Each row is a point. To make a cloud, some directions were put in groups of two or more. Within a group, all points are equally far from the middle, so they leave a hole (a ring in 2 directions, a hollow ball in 3). The other directions are filled evenly. Then the cloud was stretched, turned, moved and blurred a little. Count the holes, and give their numbers of directions, smallest first.

Cloud, 13 rows:
[[ 26 -34]
 [ 36 -21]
 [ 23 -35]
 [ 28 -33]
 [ 32   1]
 [ 29 -32]
 [ 21 -37]
 [-18 -14]
 [  8 -38]
 [ -1 -36]
 [-14   7]
 [ 31 -29]
 [ 32 -29]]
Holes: 1 (2)

Cloud (22 x 3):
[[-18 -25  25]
 [-20  46 -45]
 [-34  31   2]
 [ 38  -4  13]
 [-31 -10  -6]
 [ -7  13  40]
 [  9 -27  34]
 [-36 -19  15]
 [ 13 -43   9]
 [ -2   7  15]
 [  8  32 -48]
 [-20  51  -7]
 [  3 -25   1]
 [  2  33  23]
 [ 36  -6  55]
 [ 50  11 -20]
 [ 11 -33  17]
 [ 38 -37   1]
 [-21  -1 -12]
 [ 33  -2  44]
 [ 24  26  29]
 [ 13 -24  49]]
Holes: 0

Cloud:
[[ 15  15 -51  -3   5  21]
 [  4 -24  26  34 -30  10]
 [-28 -42 -17 -15 -37  10]
 [ 26  41  37  -8  18  10]
 [-13  35  57  24  -6 -30]
 [ 16  18  24  -1 -20 -51]
 [-40  25  -9 -55  -9 -11]
 [ 12 -28 -16 -46  -1  31]
 [ 47 -27  24 -12  -4 -39]
 [ -8 -26 -19 -44 -42  23]
 [-14  -1  -8   1 -41  43]
 [-29  -2  46 -49  -7  -4]
 [-26  -6  19  25  16  25]
 [-46  16  32 -35 -11  38]
 [ 47  24  39  21   7 -18]
 [-13 -50   5   4 -26 -14]
 [ 23 -42   2   8 -17 -38]
 [ 32 -22 -41  14   4 -17]
 [ -7  12  31  39  30  -5]
 [ 40 -27  32 -13  35 -33]
 [ 32 -13  10 -46   8  -8]
 [ 46  -4  14   1  -1 -46]
 [-23   3  17 -29   8  49]
 [  6  39  40   7 -24 -38]
 [-31   4  50 -42  -4  19]
 [ 30 -18 -50  10  10  -7]
 [  1  21  72  12 -34 -11]
 [ -7  51  46  -7  22 -23]
 [ 28  33  41  14 -19 -24]
 [ 20  22  -2 -41  26 -12]
 [ 17 -22  -8  19  -6  43]
 [  5 -39  10   5  36 -30]
 [ -5  44  18 -31  26 -19]
 [ 25  16  50 -12 -21  19]
 [ -2  24 -49 -18 -27  12]
 [ 26  40  33  -5  34 -18]
 [  8  10 -32 -47  21   7]
 [-17 -37 -23 -27 -43  23]
 [-40  -4 -43 -31 -26  -5]
 [-20 -44  33  11 -15 -14]
 [ -8   4  -4 -13 -41  47]
 [-45  -3 -37 -37  -8   0]
 [-13  11  -1  25  -9 -34]
 [-34 -16 -37 -21  12  -3]
 [ -5  -2 -51 -25  30  10]
 [ 13  17 -52 -13  13  20]
 [  0 -21 -27 -49  17  22]
 [ 28  -8 -30  22  40 -10]
 [ -7  -1  66  32  20  -4]
 [-21  13   0  24   7 -29]]
Holes: 3 (2, 2, 2)

Cloud (86 x 8):
[[  2  49  32 -10  -1  24 -53  31]
 [  4  10   8  10 -14  -8 -61   9]
 [ 19  12   1 -33  26 -10  -7  22]
 [-10  11 -28 -27 -47  24  12 -16]
 [-22   6  25  18 -36  32 -38 -35]
 [ 28  39  50  22 -11 -12 -35 -17]
 [-14 -13  27   9 -57  -9 -23  -2]
 [ 24 -31   0  -2 -14  12 -19 -23]
 [ 32  -2   6  -4  26  15  20 -13]
 [-15  41  29  -7 -14 -14  15  49]
 [ 49  40   7 -13 -26 -28 -18 -12]
 [ 14  39   0  17 -21  -2 -14  -8]
 [-57   7  -5 -12  10 -53   0  -4]
 [ 18  44   0  16 -41  18 -28  31]
 [ -2  74  32   2  -6 -26 -13 -16]
 [-26  34  -4   4 -44 -18 -61 -70]
 [-29   7  10 -25   0  -8  22 -84]
 [-33   2  26 -45 -13  -2  13  39]
 [-34  38   7  35  37   4 -69 -19]
 [  8  -4 -38   9 -19   8  15 -67]
 [-20 -15  34 -12 -23  34 -27 -49]
 [-16 -30 -26  -2  10  30 -31 -25]
 [  2 -21  -4  17 -29  -6 -16  10]
 [ 40  53   4  16 -38  10 -35 -41]
 [-54  -1  13 -35  28  -3 -25  -3]
 [ 11  22  25  -1 -21  47   3  -4]
 [ 14  47   9  10  18   4 -40  39]
 [ -6 -30  27  -6 -12  46 -54 -61]
 [-26  31  30  -9 -15 -20 -16   5]
 [-32  -5 -36   2 -17  42 -40 -81]
 [-15  10  18 -18  16 -67 -28   2]
 [ 22  30  29 -38  30 -33   5  14]
 [ 21  69  28 -12   5 -20 -28   5]
 [ 30  11  27 -10   8 -32 -34  10]
 [ -1  31  -1  27 -35  -7 -14  39]
 [ 35 -16 -18 -64 -14 -16  38  -1]
 [  2  43  46 -16  -2 -13  -9  36]
 [-15 -27 -34   3  31  25 -32  -1]
 [-29  43   5 -31 -12 -14  11 -32]
 [-10  13 -32  26  -9  45 -13 -20]
 [ 28  -5  13 -16 -26   7 -52  24]
 [ -1  -6  32   3  19  18  -7 -13]
 [ 36  16  -5 -32  50  -3 -38   9]
 [ 44  17 -21 -38 -12 -43   5 -13]
 [ 10  23  38 -13 -28 -47  10   7]
 [  8  35   4 -13 -73  12 -37  -7]
 [-20  22   8  21  17  15 -57 -30]
 [ -2  13  38   0 -18 -30 -19  12]
 [  5  -2  25 -81   9  -4  38 -18]
 [-67   4  11 -41  27  -5 -12  15]
 [ 27  36  43  35   2 -22 -26  34]
 [-13   4  -8 -29 -30  31  17  30]
 [ 11 -14  26  -6  -2   6  -5 -73]
 [ 14 -13  66 -18 -17  28 -30 -33]
 [  9  48 -10 -27  36 -17  11  15]
 [-24   7  35 -14 -20 -31 -47 -25]
 [ 27   9  15 -58 -26  -7 -24 -19]
 [  7  48 -15  35  23   8 -17  22]
 [-13   9  31 -24  -6 -10 -29 -13]
 [-27   5   1 -30 -29  -5   1 -27]
 [ 17  19  41 -17  26  17 -52 -31]
 [-20 -12  19  18  -1 -13  10 -29]
 [  6  27 -17 -34 -19 -10 -30 -38]
 [-31  32  26 -14 -15   4 -48  16]
 [-23 -18 -16 -31  -5   5  -7 -51]
 [-11 -33  10   6  -3   5 -23 -73]
 [-49  21   3 -48  20 -32 -46  20]
 [ 18  10 -21  -6 -26 -12   8  50]
 [ 30  16  15  27 -36  34  35 -18]
 [ 23  11  56 -29  10  28  20   7]
 [ 17  31 -21  16  -4  25 -11  33]
 [ 29  56   4 -25 -30 -10 -16 -15]
 [-20  23  43 -37 -54   9  -7 -13]
 [ 39  20  -5  10 -16 -42 -31  42]
 [-31  38 -14  -3 -11 -21   1  11]
 [  8  22  -6  21 -45  58 -53 -22]
 [ 19  40  -7   0 -30  27 -31 -22]
 [ 13  32  39  17   9   2 -41 -54]
 [-21  38   8 -12  27 -25 -46  -1]
 [-13  18  45  35 -25  20 -45 -31]
 [ 10  -6  19 -13 -34  30  21 -28]
 [ -1   1 -19  -9   5  25 -15  16]
 [-36  16 -10 -29 -10  14 -40  -6]
 [ 10  38   2  23 -36   5 -34 -25]
 [-30  25   7   7  41  -6 -22  -1]
 [ 25 -16  13  25 -13  14 -49  27]]
Holes: 0

Cloud (91 x 9):
[[-25  37 -12  34  40  20   1 -17 -32]
 [ -2  32 -64 -29   5 -13  -5  -4  11]
 [ 14 -25   5  33  24 -60  30 -32   3]
 [ 14 -28 -24  10 -16  -3  49  -2   0]
 [ 34  24 -22 -21 -20 -11 -51   6 -14]
 [ 27 -10 -49  -1 -66  23  -4   8  47]
 [ 28   6 -38  -5 -26  33  21 -43  43]
 [  6   8  44  41  -4  23 -33 -10 -16]
 [ 27 -17 -53 -12 -55  -9   0   1  58]
 [-31 -20   3 -26   1  -2  -6   7  30]
 [ 11  38 -29  -7 -43 -16 -56  -7  30]
 [  6  21 -52  -6 -69 -21  16 -44  29]
 [ 19  40 -26  -8 -50  -8 -42 -13 -35]
 [ 19 -12 -12  47   1  -2 -26 -22 -25]
 [ 37 -12  38  -9 -55 -55 -36   9  28]
 [-24   9  -3  51 -24 -14  -5 -22 -21]
 [ 35  -7   8   3 -37 -13 -63  17   8]
 [ 36 -24  27  -9 -39   9 -18  13 -20]
 [ 13  -9 -38  -5 -28 -69 -15 -41  -4]
 [-43  17   4   9  21  27  -7 -11 -11]
 [-25  -8 -24 -18 -30 -20 -26   6  34]
 [  2  48  -7 -10   2  -8   9  15  -9]
 [  0  34 -41  -4 -54 -11  26 -22  43]
 [ 38   2 -13  24  28  14  28 -23   2]
 [ 13  16  34  -5  -4   1 -14  17 -43]
 [ -5   9  20   3  11 -37 -30 -41 -20]
 [ 29 -12  -6  30 -12 -27 -32 -39 -58]
 [ 19  -5 -14 -14 -50  48 -36  22  12]
 [ 14  18 -54 -15 -65  39  28   4  41]
 [-31 -11   6  30 -34 -17 -21 -30  -5]
 [ 29  11  16  17 -50 -32  -4 -60  -9]
 [  4  38 -39   8  14   2   2   4 -32]
 [  1   5  25  26 -30 -27 -46   8 -14]
 [-23 -19  26  13 -14 -25  15 -26  17]
 [ -9  -8 -21 -31 -21 -34 -12 -42  47]
 [ 20  11 -43  -9 -17  36  28  15  17]
 [ 19 -24  -1  23  -6   4 -38  -8  23]
 [  8  -3 -66 -36  -8 -10  23 -10  17]
 [ 47  -4 -20 -12 -57 -59   9 -22  31]
 [-45  19   2   2  12  36 -10 -15  -3]
 [ 15 -63  31   2 -35 -18   4  -4   2]
 [  1  25 -13  -7 -25  53  32  19  24]
 [ 25  -7   0  16 -47  26 -42 -13  13]
 [ 10  55  -8 -23  -7   4  18 -16 -16]
 [-11 -30 -31   8  17  12  11  22 -31]
 [ 26  39  34   7 -12  13 -18 -27 -26]
 [  8  44 -43   6 -20  -5   1 -47 -59]
 [  3 -27 -51 -38   6 -10  13 -19   8]
 [  1  39 -47  16  -1 -19  -5 -41 -38]
 [ 37  -5 -24 -17 -60  28  -2 -17  18]
 [-21  41  23  -8 -13  -1 -19 -33   8]
 [ -1 -38 -32   3 -11  25  14 -33 -29]
 [ 31  39 -10 -30 -12  17  15  12  -4]
 [ 33  45   9  31   2  23  14 -27 -32]
 [ 50 -31   8 -21 -16 -41  17  -1  39]
 [  3  -4  18 -17  18 -77   7 -36  -7]
 [ 24  57 -17  17 -47 -22   6 -57  -8]
 [ 33  34 -41 -17 -23 -67 -12 -29  -3]
 [  6  73 -21   0  -2  17  21 -50 -29]
 [-44   2 -28  14 -38  18  -4 -11   3]
 [ 16  62 -22   6 -68 -24   7 -42  -1]
 [ 29  51  25  31 -39   7  -1 -45 -44]
 [ 24  -9 -42  20   5  30  13 -19 -29]
 [-10   8  -5 -30 -55 -30  -9 -22   1]
 [ 23   9 -31  24   7 -19 -20 -26 -65]
 [ 50  -7 -16  18 -42 -30   5 -47 -13]
 [  0  21  -8  -1  38  -1  11  24 -23]
 [  5  45 -32   6  10  -4  33 -40 -52]
 [-14 -26 -20 -41  16 -44  -1 -29  12]
 [ -1 -39  23  39  -6  18  13  -2  19]
 [-29 -11 -37   8 -32 -18  -8 -17  -5]
 [  8  25 -11  29   7  48 -16  18 -20]
 [ -1 -53  32  25  22 -23  21 -18  23]
 [-11 -20  24  59 -27   2 -20 -26  -8]
 [  0  11 -18  22 -36 -21 -41 -10  11]
 [ 11   7 -12  28   9  16 -34  -9 -40]
 [ -2  -3 -15  10  -2  51  23  25  15]
 [ 30  -9  15   1 -18 -57  15 -25  29]
 [ 12  14 -50  -8  -2  15   9  25 -20]
 [ 10  73 -51 -34 -42  24  -8 -20   6]
 [ 47  -6 -42 -15 -26 -51 -17 -17  52]
 [ -8  -1 -26   1  13  36 -14  21 -16]
 [ 15 -33  22 -19 -15 -38  12 -20  49]
 [ 28  47 -17 -22  -6  41 -19 -31   8]
 [  7 -27 -14  -6  -1 -24  58 -19 -14]
 [ -5 -20  10   3  -8 -56 -32  17  27]
 [-27  25  -4   3   1  17 -32  -4 -14]
 [ 25  16 -28 -18  -9 -12 -35  -3 -35]
 [ 18  70   5  34 -22  26   9 -27 -41]
 [  6  -6 -37 -24 -29  26  28 -41  18]
 [  9 -20   9 -32 -59 -18  16  14  31]]
Holes: 2 (3, 3)

Cloud, 89 rows:
[[-28   0  17 -50  40  12  -8  -2   0]
 [ 15   7  -9  -3  41  33 -36 -32   6]
 [ 28   2   2 -39 -18  19 -24  35 -11]
 [ 29 -11   3 -37 -13  24 -17 -26  17]
 [ 24  -5 -22 -33   5  35 -56 -40   4]
 [-32 -12  -8  21  32   3 -25  41 -11]
 [  8  29  10 -59 -14 -24  15   6  -4]
 [ 20  -2 -34  34 -11  17  -1  43 -11]
 [ 13  10  -6   3   2  13 -14  61  -3]
 [-28  -4 -19   9  59  60 -33  -6 -23]
 [-23   1 -18 -56 -50  15 -18  17  -2]
 [ 25 -19  12  12  -5  -7   5  55 -23]
 [-18 -20  21 -37  -9  -1  20 -11  13]
 [ 15  37  15 -15   3  30 -17  -6  -4]
 [ 11  -9  25 -27 -35  42  -5 -16 -13]
 [ 41  51  16  19  25 -11   4  26  42]
 [ 51 -45 -51 -15  53  20   2  45 -27]
 [  4 -42  -4  -3 -31   3  18  -5  -5]
 [ -4   3  54 -17 -29   0  13  -4  14]
 [-44 -10  13  38  14  26 -23  17  17]
 [  0  37  -5 -27 -30  25 -55   7   5]
 [ 48 -12  18 -30  22 -15   7  10 -12]
 [ 33  28  35  10 -10 -30  29   2  47]
 [ 19  14 -27 -12  -8  11  18 -28  18]
 [ 30 -41   2  11 -14  54  15 -12 -12]
 [  9 -19 -12   7  35  62 -22 -24  31]
 [-37 -46  18  -2  53   4  14   5 -30]
 [-38 -54  -1  58  54  52   1 -14   2]
 [-46 -19  11  -2  16  21  64 -22  35]
 [ 24  14 -30 -23  48  64  -1   0   9]
 [-26  -9  27  16  -8  -6  23 -27  29]
 [ 29  14  -9 -16 -21 -10  12 -14  10]
 [-53 -25  -5 -25 -13  57  40 -17  23]
 [ 15   6  28  -3  35  -5  26  43   2]
 [ 50 -56  -6  13  37   1  35 -30  11]
 [  3 -16 -37  21  15  -5  21  49 -43]
 [-32  -1  40  -1 -41  25 -16 -17  26]
 [ 49 -19  -1  -9   9 -17   3  -6   2]
 [ 48 -10 -22  39  26  25 -43  18  17]
 [  5 -14  15  -4  17  14  65  -3  29]
 [ 49 -38  -4  22 -18  -9  40 -37  24]
 [-25 -13   1 -13  32  35 -23  51  18]
 [ -2  25  12 -14 -11 -53  10   5 -27]
 [ -7  40 -27 -38   0  31  11 -14  13]
 [  8 -13 -25   2  57   3 -72  20 -21]
 [ 43   5   1   7 -11  25 -37  15  11]
 [-42 -11   7 -30 -18  27  36 -32  17]
 [  5 -36 -36 -17  -5   8 -51  24 -45]
 [ 28 -10  34   3   2  12  -4  52  -1]
 [  3 -21 -31  36  18 -27  49  -8  -7]
 [ 35 -33 -37 -11  64  24 -78  25 -10]
 [-13  48  13  20  22 -11  14   8  33]
 [  2   0  21   4  43  12  35  40   1]
 [ 47 -36  24  42 -14   5   2  -8   4]
 [-23 -10   2  16 -12  23  -9 -51  -4]
 [-32  19 -23   1   6  14  37 -19  -3]
 [-40 -23 -37  53   8  22 -17  40  -1]
 [ 32   3  -7  -2  44  18  19  23 -25]
 [-38  32   9  30  19 -20  63  15  24]
 [ 38  33   7 -48  37  -1  15  39   9]
 [ 24  26 -18 -62  -2  -7   6  11   1]
 [ 31  -6  24  28 -22 -11   5  -2   0]
 [-23 -35  10   5  61   4  50  10 -44]
 [-20   2   2 -50  28  30 -25  11   0]
 [  4 -26  10   6  61  -4   5 -16  -4]
 [  7  -9  34 -29 -54  45 -25  -1  14]
 [ 25 -11 -23 -73 -22  20  -6 -24  17]
 [ 47 -13  44   0   9 -22  48  -2  14]
 [-35 -18 -38  31   9  34   4   0   4]
 [-31   1   1  16  -8  -1 -52  18  18]
 [-46 -20 -28  23  69   8 -42  33 -15]
 [-12 -51 -11  29  26  49  42 -40  -1]
 [ 46   2 -10 -53   2   3  -1  50   3]
 [-15   0 -10 -13  -3  18 -18  40 -44]
 [  7   0   3 -19 -44  35  40 -14  26]
 [-13 -19  11 -27 -14  22  44   8  24]
 [-34  18   3  37   5  25 -20  42  21]
 [ 33 -26 -46  -1  -1  -9 -25  45 -38]
 [ 11  -6  -7  55 -30  -8   8  32 -25]
 [-10  -6 -38 -18 -46  13 -24   5 -15]
 [  8   5  -8 -10  70   1  -4  30  -8]
 [-47  -1  39  54  46  36  35 -26  14]
 [-31  29 -41 -24  32  42  -3   6 -21]
 [ 47   9 -42   3  21  18  10  16   4]
 [-18 -26  27  73  55  -2  27  23 -18]
 [ 18 -26  23  35 -15  12   2  -7   1]
 [ 53 -40 -56  -8 -27  13 -20  18 -20]
 [ 12 -49   0  -3  36  -6  13 -16  15]
 [  9  -9  19  21  27  40  33 -11  29]]
Holes: 0
